Each wall is flat, endless, passes through zero and stands at right angles to its row. A trip goes straight from one point to another. Which walls does it cross, in order?

Walls:
(1): 0.235	0.079
(2): 0.043	-0.027
(3): 0.021	-0.141
(4): -0.301	0.028
Trips:
0.169	-0.063 to -0.136	-0.127 -> 1, 4, 2
-0.194	0.196 to -0.008	0.199 -> 1
-0.086	0.096 to 0.134	-0.205 -> 3, 2, 4, 1
0.155	0.159 to 0.029	0.076 -> 2
0.085	0.162 to -0.207	-0.168 -> 4, 1, 3
0.184	-0.241 to 0.215	-0.082 -> none

Walls:
(1): -0.028	0.056	0.071	-0.099	0.136	-0.236	-0.046	-0.046	-0.164	-0.096	0.205
(2): 0.169	0.030	0.090	0.090	0.124	-0.247	0.293	-0.002	-0.185	0.046	-0.010
(3): 0.105	-0.021	-0.253	0.124	0.048	0.135	0.003	0.215	-0.177	0.377	-0.077
(4): 0.063	-0.085	0.208	-0.082	0.193	-0.004	-0.014	0.035	0.527	-0.301	-0.086
Trips:
0.164	-0.106	-0.085	0.002	0.122	0.109	-0.030	0.023	-0.127	-0.209	-0.131 to 0.092	-0.091	-0.028	0.137	-0.004	-0.060	0.122	-0.011	-0.142	0.085	0.130 -> 4, 1
-0.130	-0.313	0.167	0.023	0.075	-0.253	0.006	0.120	-0.021	0.128	0.137 to -0.190	0.202	0.174	-0.017	0.137	0.182	-0.063	-0.103	0.087	-0.130	-0.020 -> 2
0.151	0.105	0.044	-0.165	-0.173	0.131	-0.179	-0.009	0.055	0.148	0.186 to -0.221	0.068	-0.042	0.019	0.085	-0.099	0.235	0.147	-0.114	0.052	0.094 -> 1, 2
0.207	0.006	-0.236	-0.236	-0.046	-0.045	-0.015	0.070	-0.319	0.221	0.020 to -0.310	-0.239	-0.111	-0.199	0.173	-0.016	-0.107	0.302	0.196	0.114	0.109 -> 2, 4
0.066	0.211	0.200	0.247	-0.090	0.081	-0.120	0.113	0.043	-0.200	-0.060 to 0.029	0.235	-0.016	-0.049	-0.209	0.094	-0.173	-0.059	0.089	0.391	-0.001 -> 3, 4
0.154	-0.047	-0.143	-0.010	-0.097	-0.071	0.234	0.032	0.062	0.159	-0.147 to 0.024	0.029	-0.043	0.296	-0.042	-0.156	0.237	0.387	0.075	-0.100	0.081 -> 4
0.066	-0.041	0.103	-0.295	0.113	-0.059	0.178	0.049	0.057	0.033	-0.033 to -0.096	-0.171	0.001	0.148	-0.321	-0.078	0.026	-0.038	0.062	-0.058	0.062 -> 1, 2, 4

Walls:
(1): 0.100	0.013	0.191	-0.218	0.036	0.068	0.002	-0.340	-0.104	-0.139	-0.204	0.217	0.035	0.186	0.080	-0.101	-0.083	-0.128	-0.052	0.048	-0.174	0.206	0.190	-0.029	0.192	-0.014	-0.030	0.341	-0.056	-0.187	-0.027	-0.290	-0.116	-0.197	-0.004	0.088	0.148	-0.076	-0.217	-0.024	-0.035	-0.084	0.115	0.013	0.303	0.035	0.018	0.073
(2): 0.035	-0.115	0.080	0.036	-0.263	0.367	-0.039	0.147	0.157	0.044	0.188	-0.213	0.060	0.032	-0.001	0.064	-0.059	0.104	0.020	0.113	0.066	0.008	0.099	0.013	-0.434	-0.194	0.127	0.251	-0.056	-0.058	-0.049	-0.022	-0.227	-0.179	0.132	-0.094	0.083	-0.108	0.238	-0.155	-0.111	-0.014	0.024	0.016	0.048	0.177	0.262	0.105
(3): -0.115	0.171	0.012	-0.314	0.092	-0.271	-0.035	-0.008	-0.056	0.021	0.041	-0.021	-0.005	0.053	0.183	0.425	-0.438	0.217	-0.056	-0.230	-0.093	0.191	-0.268	-0.094	0.095	0.138	-0.072	0.092	0.207	0.031	-0.220	0.109	-0.043	0.096	-0.061	0.163	0.087	-0.234	0.236	-0.272	-0.055	0.093	0.128	-0.011	0.245	0.025	-0.091	0.330
(4): -0.123	0.102	0.293	-0.089	0.053	-0.080	0.119	-0.115	0.100	-0.119	-0.005	-0.004	-0.228	0.179	-0.009	0.285	0.160	-0.070	0.031	-0.075	-0.076	0.081	-0.162	-0.066	-0.096	-0.269	-0.141	-0.066	-0.206	-0.129	0.095	0.046	0.007	-0.084	0.223	0.014	-0.086	0.118	0.007	-0.089	-0.152	-0.034	-0.074	-0.133	-0.334	-0.065	-0.015	-0.115
(5): 0.326	-0.153	-0.130	0.106	-0.257	-0.063	0.114	-0.370	-0.012	-0.049	0.069	0.219	-0.012	-0.132	0.022	-0.092	0.072	-0.049	0.000	0.182	-0.159	-0.213	-0.043	0.169	0.134	0.051	0.031	0.022	0.310	0.061	-0.181	-0.100	-0.004	0.062	-0.034	-0.118	0.143	-0.170	0.011	-0.338	0.167	-0.058	0.201	-0.016	0.231	-0.073	-0.119	0.046
(6): 0.034	-0.011	-0.096	0.158	0.239	0.082	-0.058	-0.215	-0.270	-0.109	-0.199	0.058	-0.117	-0.331	-0.155	-0.042	0.262	-0.224	0.217	-0.067	-0.182	-0.047	-0.260	0.031	-0.097	0.192	0.131	-0.308	-0.087	-0.112	-0.048	0.101	0.044	-0.039	-0.189	0.005	0.024	-0.009	0.035	-0.017	0.063	0.034	-0.211	0.006	0.011	0.075	0.275	-0.046
(7): 0.090	-0.002	0.274	0.280	-0.064	-0.290	-0.087	0.167	-0.075	0.115	-0.282	0.112	0.033	0.083	-0.241	0.186	0.474	0.303	-0.115	0.084	0.109	0.004	-0.174	0.219	0.208	0.144	-0.038	-0.211	-0.108	0.067	-0.221	0.233	0.080	0.173	0.021	-0.189	-0.152	-0.175	-0.034	-0.170	0.106	0.158	0.247	0.111	-0.021	0.042	0.029	-0.168
(8): -0.186	-0.086	-0.340	-0.169	-0.072	0.107	0.149	0.040	-0.192	-0.100	0.014	-0.155	0.030	0.030	-0.017	-0.079	0.159	-0.061	-0.091	0.132	-0.246	0.106	-0.454	0.125	0.148	0.305	0.070	0.037	0.294	-0.031	0.022	0.090	0.017	0.131	0.199	-0.200	-0.018	-0.091	0.031	-0.222	-0.083	-0.062	0.060	0.136	-0.174	-0.191	-0.160	0.102
Trips:
0.185	0.119	-0.139	-0.043	-0.170	-0.060	-0.080	0.006	-0.034	-0.450	0.067	-0.056	0.174	0.010	-0.301	-0.590	0.205	-0.185	-0.085	-0.313	0.075	0.200	0.017	-0.030	0.001	0.053	0.035	0.064	0.080	-0.140	-0.018	-0.059	0.006	0.102	0.360	0.083	-0.163	0.072	0.000	0.092	0.078	0.012	-0.272	0.248	0.012	0.066	0.111	0.009 to 0.146	0.000	-0.034	-0.005	0.160	0.079	0.001	-0.001	0.065	0.207	-0.208	-0.250	-0.006	0.044	0.025	-0.022	-0.098	-0.041	-0.195	0.109	0.079	0.117	-0.158	0.107	-0.129	0.183	0.027	0.281	0.023	0.265	0.125	-0.048	0.045	0.175	-0.062	-0.140	0.014	-0.119	0.043	-0.084	-0.087	0.111	0.304	0.040	-0.048	-0.014	0.098	-0.248 -> 2, 7, 6, 1, 5, 3
0.304	0.155	-0.139	-0.058	0.220	-0.051	0.044	-0.147	-0.127	0.166	0.160	-0.232	-0.012	0.063	-0.143	0.279	0.211	0.130	-0.100	0.021	-0.018	0.163	-0.153	0.024	0.525	0.134	0.069	-0.072	-0.080	-0.008	0.091	-0.166	0.275	-0.125	0.076	0.042	-0.161	0.016	0.105	-0.026	0.203	-0.340	0.093	-0.193	-0.126	-0.315	-0.013	0.126 to 0.123	-0.027	-0.018	0.249	0.096	0.056	-0.001	-0.060	-0.234	-0.034	0.074	0.081	-0.011	0.202	0.043	-0.007	-0.119	-0.018	-0.093	0.040	0.323	0.052	0.113	-0.019	-0.081	-0.075	0.051	-0.195	-0.058	-0.029	0.020	0.139	-0.041	-0.070	0.036	0.127	-0.161	0.349	0.150	0.193	-0.030	0.031	-0.189	0.276	-0.017	0.033	0.029	-0.122 -> 5, 3, 8, 7
0.166	-0.150	0.177	0.002	0.032	0.162	-0.171	0.313	0.283	0.140	0.160	0.062	-0.225	0.001	-0.361	-0.150	-0.091	0.013	-0.127	0.036	0.102	0.047	-0.203	0.014	0.234	0.095	0.130	-0.034	0.115	-0.083	0.066	0.064	-0.022	-0.041	-0.010	0.000	-0.233	0.008	0.057	0.325	-0.231	0.075	-0.040	0.344	0.065	0.147	0.164	-0.154 to -0.025	-0.178	-0.056	0.027	0.006	0.181	0.219	0.002	-0.081	0.052	0.072	-0.223	-0.228	0.115	-0.064	0.172	0.279	-0.130	0.150	-0.093	-0.289	0.057	0.118	0.158	-0.151	0.182	-0.174	0.086	0.218	-0.249	0.222	0.111	0.067	0.025	-0.049	0.078	-0.026	0.002	-0.142	-0.065	-0.292	0.057	-0.046	-0.044	-0.092	-0.040	0.108	-0.027 -> 6, 8, 4, 7
0.049	0.166	-0.032	0.078	-0.112	0.066	0.149	-0.226	0.171	0.162	-0.130	-0.010	-0.092	0.046	-0.114	0.158	0.184	0.050	-0.441	0.027	0.252	0.293	-0.275	-0.134	-0.200	0.129	-0.223	-0.331	0.095	0.005	0.156	0.027	-0.013	-0.053	-0.004	-0.154	0.070	0.009	0.210	0.093	0.050	0.061	-0.010	-0.007	0.002	0.171	-0.016	0.085 to -0.241	0.091	-0.133	-0.389	-0.145	0.002	0.196	0.100	0.000	0.188	-0.111	0.041	-0.084	0.066	-0.275	-0.046	0.215	0.078	0.017	0.036	-0.149	-0.008	-0.236	-0.291	0.108	-0.006	0.025	0.167	-0.083	0.133	-0.132	0.056	0.028	-0.168	-0.106	0.095	0.120	-0.032	-0.051	-0.147	-0.199	-0.139	-0.001	-0.130	-0.022	-0.011	0.299	0.269 -> 1, 7

Walls:
(1): -0.231	-0.325	-0.108	0.182	0.226	0.144	0.015	-0.123	-0.231	-0.080	0.093	-0.118	-0.114	-0.004	-0.034	0.003	-0.158	0.049	0.362	0.091	0.125	0.084	0.022	0.037	-0.153	0.267	-0.032	-0.130	-0.027	-0.046	-0.092	0.097	0.110	-0.014	-0.060	-0.171	-0.290	-0.041	-0.150	0.077	-0.137	0.257	-0.141	-0.047	-0.153	-0.017	-0.304	-0.005
(2): 0.279	0.130	0.111	0.048	-0.286	0.182	-0.015	0.025	0.115	0.118	0.121	0.167	-0.080	0.092	0.008	-0.060	-0.270	0.251	-0.169	-0.031	-0.148	-0.336	0.034	-0.268	0.037	0.157	0.089	-0.141	-0.109	0.245	-0.301	-0.168	-0.189	-0.218	-0.008	-0.021	0.232	-0.206	0.068	0.073	0.330	-0.002	-0.043	-0.023	0.235	0.167	-0.327	-0.136
(3): 0.114	0.037	0.087	0.203	-0.149	-0.215	0.062	-0.002	0.303	-0.065	0.044	-0.190	-0.124	-0.125	-0.155	-0.245	0.017	0.181	0.088	-0.055	0.010	0.196	0.059	0.054	-0.202	-0.285	0.147	-0.050	0.011	-0.039	0.191	0.136	-0.030	0.273	-0.171	-0.100	-0.202	-0.069	-0.175	-0.256	0.011	0.000	0.113	0.057	-0.057	0.101	-0.199	-0.160
(4): -0.005	-0.285	-0.003	-0.106	-0.361	0.106	0.177	-0.003	-0.011	0.039	0.000	0.117	0.171	-0.029	-0.009	-0.309	-0.072	-0.063	-0.187	-0.148	0.021	-0.109	0.033	0.082	-0.089	-0.068	-0.085	0.423	0.123	-0.314	0.232	-0.038	0.005	0.109	0.301	0.228	-0.227	0.200	-0.189	-0.080	-0.322	0.170	0.180	-0.071	0.166	-0.098	0.251	-0.144
(5): 0.103	0.022	-0.073	0.149	0.072	-0.071	0.251	-0.093	-0.123	0.151	0.020	-0.050	-0.204	-0.224	0.296	-0.130	-0.226	0.107	0.116	-0.016	0.044	-0.095	0.082	-0.004	-0.131	-0.187	-0.268	-0.050	0.099	0.022	-0.132	-0.211	0.148	-0.066	0.022	-0.063	-0.401	0.143	-0.062	-0.162	0.091	0.197	0.139	-0.125	-0.244	0.089	-0.097	-0.052
(6): 0.062	-0.291	0.058	0.149	0.089	0.011	0.096	-0.006	0.302	0.016	-0.041	0.075	-0.174	0.013	-0.489	-0.013	-0.107	0.046	0.297	0.175	-0.027	-0.201	0.159	-0.135	-0.067	-0.131	0.081	0.067	-0.138	-0.230	0.032	-0.089	-0.068	-0.048	-0.125	-0.200	0.010	-0.017	-0.081	0.091	-0.068	-0.100	-0.234	0.175	0.201	-0.041	0.068	0.004
(7): -0.031	-0.034	0.057	-0.002	-0.298	0.030	0.095	-0.145	-0.038	0.088	0.207	-0.081	-0.272	-0.232	-0.053	0.051	0.185	-0.064	0.313	0.314	0.072	-0.040	0.083	-0.019	0.447	0.048	-0.139	-0.179	-0.116	-0.298	0.087	-0.174	0.049	-0.003	-0.088	-0.172	-0.089	-0.003	0.237	0.050	-0.026	-0.122	-0.128	-0.193	0.034	-0.054	-0.106	-0.022
Trips:
0.261	0.013	0.157	-0.203	0.258	-0.229	-0.245	-0.035	-0.094	-0.131	0.126	0.245	-0.062	-0.139	-0.143	-0.139	-0.015	-0.199	0.077	0.056	0.140	-0.075	0.012	-0.064	-0.050	-0.232	0.085	0.122	0.068	0.123	0.075	0.182	-0.046	-0.255	-0.017	-0.156	0.197	-0.137	-0.158	0.004	0.076	0.178	-0.201	-0.025	0.083	-0.084	-0.103	0.034 to -0.021	0.014	-0.140	-0.004	0.067	-0.212	-0.382	0.045	0.073	0.096	-0.037	0.101	0.057	-0.189	-0.175	-0.069	-0.075	-0.104	-0.266	-0.192	-0.034	0.095	0.062	0.017	0.143	-0.132	-0.032	-0.059	-0.065	-0.125	-0.200	-0.037	-0.153	0.342	-0.077	0.191	-0.127	0.028	0.111	0.110	-0.062	0.002	0.135	0.178	0.041	0.305	0.011	0.075 -> 2, 6, 4
-0.111	0.032	-0.018	0.022	0.049	-0.689	0.098	-0.276	0.126	0.080	0.208	0.172	0.036	-0.177	0.203	-0.048	-0.036	-0.002	-0.116	0.163	0.019	0.046	-0.079	0.126	-0.156	-0.037	0.069	0.236	0.120	0.101	-0.137	-0.180	0.018	0.343	-0.197	0.049	-0.155	-0.131	-0.065	0.084	-0.010	-0.125	0.140	0.016	0.031	-0.103	-0.141	-0.034 to 0.133	0.045	0.144	0.213	-0.035	0.035	-0.021	-0.078	-0.058	-0.010	0.049	0.024	0.197	-0.033	0.029	0.361	0.127	-0.022	0.124	-0.026	-0.161	0.103	0.290	-0.074	0.014	-0.233	0.254	0.107	0.318	0.136	0.273	0.164	0.009	-0.109	0.026	0.021	0.058	-0.137	0.019	-0.118	-0.086	-0.103	0.236	-0.306	-0.196	-0.193	-0.097	0.105 -> 4, 5

Walls:
(1): 0.021	-0.137	-0.136	0.183	-0.177	-0.066	-0.135	0.155	-0.011	-0.191	0.243	0.055	-0.075	-0.148	0.057	0.007	0.033	0.012	-0.036	-0.084	-0.095	-0.159	0.063	-0.107	-0.119	-0.200	-0.176	0.178	0.038	0.196	-0.125	0.137	-0.052	-0.056	-0.059	-0.040	0.011	0.172	0.075	0.173	0.065	0.220	-0.018	0.199	-0.171	-0.312	-0.162	-0.086
(2): 0.223	0.009	0.049	0.005	-0.045	-0.142	-0.206	-0.213	-0.161	0.144	0.057	0.038	0.003	-0.135	0.012	-0.340	0.092	-0.164	-0.108	0.119	0.091	-0.041	0.071	-0.233	0.017	-0.153	0.051	0.027	-0.051	0.065	-0.292	-0.087	-0.015	-0.093	0.052	0.087	0.064	-0.071	-0.033	-0.065	0.024	0.046	-0.243	0.338	-0.108	-0.039	-0.042	-0.011
(3): 0.042	-0.101	-0.077	-0.039	0.222	0.047	0.102	-0.163	-0.083	-0.013	-0.173	0.068	0.084	-0.020	0.271	-0.019	0.002	-0.032	0.032	-0.027	0.025	-0.253	0.044	-0.058	-0.086	0.077	0.068	0.162	0.217	-0.023	0.033	0.091	0.003	0.076	-0.083	0.210	-0.117	0.046	0.160	-0.057	-0.032	-0.018	-0.271	-0.392	-0.211	0.395	0.145	0.204
(4): 0.182	-0.069	-0.184	0.219	0.063	-0.021	0.039	0.031	0.044	0.081	0.049	0.256	0.045	0.111	-0.028	-0.053	-0.029	-0.113	-0.020	-0.192	-0.127	0.048	-0.056	-0.335	-0.324	0.221	-0.143	-0.066	0.090	0.011	-0.020	0.046	-0.034	0.020	0.238	-0.243	-0.166	-0.194	-0.109	0.104	0.077	-0.045	0.001	0.194	-0.096	-0.287	0.119	0.088
(5): -0.217	0.083	0.177	0.052	-0.029	-0.048	-0.076	-0.305	-0.081	0.151	0.099	0.010	0.232	-0.018	0.016	-0.060	-0.141	0.088	0.090	-0.025	-0.061	-0.003	-0.124	-0.093	-0.002	0.215	0.059	-0.051	-0.033	0.137	0.038	0.210	-0.050	0.037	-0.005	0.177	-0.326	-0.259	0.226	0.056	0.034	-0.138	0.121	0.252	-0.235	0.139	0.085	-0.037
(6): 0.143	0.050	0.152	-0.162	-0.064	-0.080	-0.130	0.006	0.092	0.094	-0.189	-0.352	-0.073	-0.088	-0.156	0.066	-0.051	0.092	0.220	0.035	0.000	0.139	-0.107	0.224	-0.017	-0.213	-0.310	-0.197	0.104	0.063	0.126	-0.066	-0.014	0.129	0.075	0.253	-0.024	0.151	0.239	0.231	0.114	-0.369	-0.013	0.259	0.195	-0.111	0.019	0.080
(7): 0.095	-0.026	0.142	0.028	-0.148	-0.016	0.111	0.049	0.220	-0.160	0.312	0.081	0.108	-0.050	0.168	0.118	0.164	0.215	-0.148	-0.321	0.051	0.078	0.006	-0.064	-0.011	-0.120	-0.136	-0.057	0.229	0.124	0.172	-0.042	0.291	-0.100	-0.259	-0.122	0.017	-0.064	-0.254	-0.010	0.224	0.219	-0.060	-0.089	0.160	-0.156	0.218	0.105
(8): 0.179	-0.008	0.135	0.087	-0.108	-0.116	-0.239	0.087	-0.003	-0.066	-0.019	0.174	-0.119	0.176	0.073	-0.087	-0.272	-0.046	-0.061	0.005	0.120	0.253	0.137	0.181	0.244	0.126	-0.003	0.135	-0.255	0.079	0.034	-0.037	-0.094	-0.065	-0.054	-0.316	0.227	0.147	-0.209	0.065	-0.191	0.105	-0.103	0.300	0.020	0.003	0.140	-0.108
(9): -0.076	0.034	0.029	-0.136	-0.076	0.126	0.226	-0.054	-0.186	0.189	-0.153	-0.016	0.156	-0.135	-0.030	0.258	0.095	0.022	-0.012	0.024	0.003	0.119	0.259	-0.087	-0.135	-0.061	-0.025	-0.144	0.037	0.175	-0.220	-0.023	0.238	-0.382	-0.012	-0.023	0.381	0.189	-0.111	0.377	0.143	-0.110	0.190	-0.033	-0.047	0.113	0.132	0.067
(10): -0.133	0.235	-0.098	0.165	-0.179	-0.045	-0.002	0.015	0.007	-0.067	-0.164	0.133	0.328	0.295	-0.302	0.137	-0.271	-0.061	-0.066	0.001	0.034	0.109	-0.173	0.012	0.081	0.092	0.055	-0.183	-0.150	0.352	-0.180	0.103	0.120	-0.160	0.246	0.036	-0.351	-0.047	0.067	0.077	-0.062	0.331	-0.207	0.247	-0.003	-0.163	0.174	-0.018
(11): -0.138	-0.083	-0.285	-0.176	-0.172	-0.305	0.012	-0.205	-0.183	0.119	-0.129	-0.105	0.116	-0.249	-0.262	0.000	0.189	-0.346	0.036	-0.076	0.104	-0.133	-0.055	-0.164	-0.164	0.136	-0.169	0.178	0.054	-0.050	0.043	0.035	0.144	-0.453	0.097	-0.061	-0.014	0.199	0.048	-0.066	0.245	-0.109	-0.306	0.146	0.233	-0.351	-0.005	-0.171
Trips:
0.091	-0.126	0.000	-0.034	-0.158	0.100	0.108	0.049	0.107	-0.078	-0.001	0.048	-0.019	-0.101	0.053	0.148	-0.110	0.040	0.126	-0.089	-0.293	-0.148	-0.067	0.040	0.021	-0.015	-0.017	0.089	-0.013	0.166	-0.106	-0.176	0.003	0.186	0.233	-0.135	-0.136	0.074	0.205	0.098	-0.017	0.166	0.261	0.129	-0.158	-0.077	0.018	-0.073 to -0.219	-0.224	0.146	0.195	-0.044	-0.089	-0.100	0.131	0.074	-0.043	-0.012	0.197	0.183	0.297	-0.163	-0.287	0.102	-0.072	-0.065	0.057	-0.103	0.242	0.060	0.241	-0.075	0.005	-0.154	0.054	-0.237	0.157	0.124	-0.241	0.046	0.145	0.017	0.044	0.144	-0.176	0.038	-0.044	-0.026	-0.124	-0.062	-0.113	-0.108	0.270	-0.076	0.297 -> 8, 1, 6, 3, 4
0.158	0.078	-0.209	-0.106	0.064	-0.024	0.114	-0.119	0.177	0.112	0.019	-0.207	0.061	-0.028	0.253	0.016	-0.269	-0.034	-0.163	0.021	-0.159	-0.007	-0.031	0.146	-0.029	0.052	-0.007	0.050	-0.161	-0.088	-0.164	0.082	0.099	-0.051	-0.221	0.128	0.165	-0.018	0.003	0.057	0.050	0.084	0.018	0.319	-0.154	-0.143	0.182	-0.039 to 0.184	-0.161	0.307	-0.008	-0.107	-0.108	-0.035	-0.120	0.010	-0.236	-0.049	-0.156	-0.158	-0.095	0.006	0.009	-0.061	-0.035	-0.017	0.121	0.067	-0.038	0.039	-0.129	0.071	0.122	0.140	-0.109	0.053	0.340	0.004	0.073	0.075	-0.304	0.169	0.281	0.181	0.256	-0.111	0.126	0.049	0.008	-0.176	-0.087	0.300	0.085	0.158	-0.211 -> 4, 5, 3
0.099	0.335	-0.120	-0.045	0.290	-0.147	0.014	-0.069	0.017	0.143	-0.272	0.161	-0.020	0.066	0.058	0.076	0.122	-0.031	0.084	-0.164	-0.114	0.111	-0.001	0.189	0.019	0.147	0.137	0.373	0.304	0.263	0.041	-0.047	0.009	-0.020	0.084	-0.061	0.046	-0.216	-0.091	0.081	0.141	0.177	-0.036	0.051	0.218	-0.213	0.090	0.005 to 0.186	0.006	-0.064	-0.075	-0.009	-0.132	-0.095	0.215	0.123	-0.079	0.287	-0.174	0.128	0.467	-0.133	0.161	-0.150	0.110	-0.039	0.101	-0.033	-0.275	-0.193	0.188	-0.118	-0.022	0.039	0.111	0.070	0.235	-0.158	-0.166	0.050	0.178	-0.265	0.110	-0.054	-0.209	0.018	-0.184	0.143	-0.165	0.018	-0.265	-0.165	-0.159	-0.030	0.009 -> 9, 8, 11, 6, 1, 4
